Each row of a before or after table is a point. The points were changed in one or more steps. Then noise was added and the rows were shuffled. The steps act on how far a point lies along the listed directions, d1 being the first. Write out the steps. A step turns or swaps two directions, mirrors them in a line or flattens them onto one, adds a multiple of one to another, or multiplies one. Angles are multiples of 10 degrees, from the lower direction toward the higher: turns from -170 to 170, lines from 10 to 170 but not 90. Use the fewest steps. Two steps may share a direction if one is a turn and the other turns, adds or multiplies; they go together, in the order done. Otherwise the lowest direction goes first.

Directions:
(1): [50 46 -9]
(2): [ 24 -13  63]
(3): [ 41 -49 -25]
Before:
[[ 17  26 -95]
 [ -4 -32  15]
 [  2  48   8]
 [-25  23  37]
 [ 39 -22  35]
 [ 11  62 -50]
 [ 37 -50 -35]
 [-24   5  24]
 [-25 -76  23]
 [-33  -7 -26]
 [  3  -5  32]
 [-32  13  54]
 [ 56   5  25]
 [ 81  -9 -53]]
After (14 x 3):
[[ 15 -33  10]
 [ -1 -19  50]
 [ 41 -72  -2]
 [ 35  12   3]
 [-28   0  58]
 [-49 -56 -10]
 [ 41  25  11]
 [ 56  19  18]
 [-47  59 -31]
 [-95 -17  12]
 [-75  25 -63]
 [ 22  -5  26]
 [  0  49  10]
 [ 13  -3 -42]]
Steps: mirror d1 and d3 in the line at 130 degrees

Directions:
(1): [-15 -52  20  10   0 -83 -25  23 -26]
(2): [-26  25  -3  31 -24  16  20  92 -14]
(3): [-18 -24   4 -65  31  34   7  14 -68]
(4): [ -9  33 -17  20  27  15 -95   4 -19]
(5): [-49  58  51 -48  -3 -29  -5  -3  24]
(6): [ 16  -8 -60 -62 -40 -14 -26  29  33]
Before:
[[-26   1  20  23 -11   2  45   3  20]
 [-55  14  43 -26  20 -34   7   6   5]
 [-18 -41  43  -4 -36 -48  88  58 -12]
 [ 19 -83 -34  21 -22 -17  43  68  -7]
 [-16  79  14 -95   1  36  -7 -52  10]
 [ -1  63  -3 -41   5  76 -14 -35  -6]
 [-22  14  31 -23   5 -19  24  -3   5]
 [ 11 -19  12  34  -1 -17  48  58  -9]
 [-26  21  20 -34  23  30 -18   2 -19]
 [-19  42 -21 -16 -38   1 -18  -1  17]
 [ 29 -18 -12  -7  -6  18 -10 -44   3]]
After (11 x 9):
[[-49  15  18 -47   5 -36   1  12  20]
 [ 12 -22   4   5   1  -5  46  66 -16]
 [ 11  64 -19 -28 -20  53 -27 -33  33]
 [ 17 -78 -12  65 -19 -34  46  57   3]
 [-10  28 -10 -34 -14   2 -38   9  29]
 [-30  -6   7 -21  -1  27  49  10  -2]
 [-29  44  19  26 -19  -5  -3 -16   1]
 [ 25 -14  -5   3  -2  16  -6 -46   1]
 [-12 -39  28 -17 -48 -50  84  64   0]
 [-17  12  18 -35  -6 -20  22   3  12]
 [ -3  86   9 -52 -24  -4 -16 -58  55]]
Steps: turn d3 and d6 by 110 degrees; add -0.5 times d3 to d1

Directions:
(1): [ 37  36 -13  63 -24  17 -31 -30  -9 -25  53  12  45  69   1  -3  -3  57]
(2): [ 17  81  18  -6  -4 -48  30  68  -1 -34 -17  31  10  46  -6  19  19 -53]
(3): [ -4  64  35 -32 -16  95 -11  -9 -43  10 -41  27  35 -31   7  -9 -30  -2]
Before (9 x 18):
[[ -9 -23 -16   0  23 -45  26  22  16   1   3 -10 -24   1 -11  -9  32 -22]
 [ -6  13  14  19  -1 -26   6  18  -2 -20  21   8  24  46  -1  12  11  -2]
 [  1  47   7 -11  -3 -15  20  24   0  -6 -16  25   6  10  10  -2   2 -29]
 [ -1 -78 -37   8  -8  46 -29 -70   0  16  30 -36 -13 -34   6 -11 -19  81]
 [  7  20  14   5   1 -10   4  10   2   4   4  20  -3   9 -12  12  16 -15]
 [ -7  -3   0  -9   3 -70  26  36  31  -1   5 -13 -24  15  -4  -6  24 -37]
 [  4  37  -1  13  -1   1   5  27   7 -26   7   6  18  44  -6  12   6  -6]
 [  0   4 -12  12   7 -49  21  28  16 -18   2  -6  -9  37  -4   9   4 -34]
 [ -6 -19 -13   7   2  30  -9 -47 -20   7  15  -9  16  -4   4  -5  -8  30]]
After, 9 rows:
[[  1 -28 -26  21   9 -34   6 -21   2  -8  30 -14   1  25  -2   4  12  14]
 [ -6  37  10 -19  14  -6  28  36  -8  -3 -25  15  -2  -1  -9  -7  19 -39]
 [  2  17  18  -2  -2  23  -7  -7  -8  15  -3  20   4  -8  -8   6   6  -3]
 [ -9  21   6 -17  -5  43  -1 -18 -14  17 -19  15  11 -26  16 -16 -17  -1]
 [-10  29  28   5  -7  25  -4   2 -22 -11   5  16  39  25   4   4  -5   5]
 [ -2  49  15 -11  -5  24  13  20 -18  -9 -28  14  17  13   1   2 -19 -36]
 [ -3  31   5   3  -7  55  -9  -2  -9  -9  -2   4  28  15  -1   1 -12  14]
 [ -8  59  31 -36 -11   5  21  35  -5   3 -31  14   6  -6   2 -11   0 -44]
 [ 22 -48 -50  30   2 -96  16  13  39 -30  48 -28 -36  47  -7  18  29  23]]
Steps: turn d2 and d3 by 90 degrees
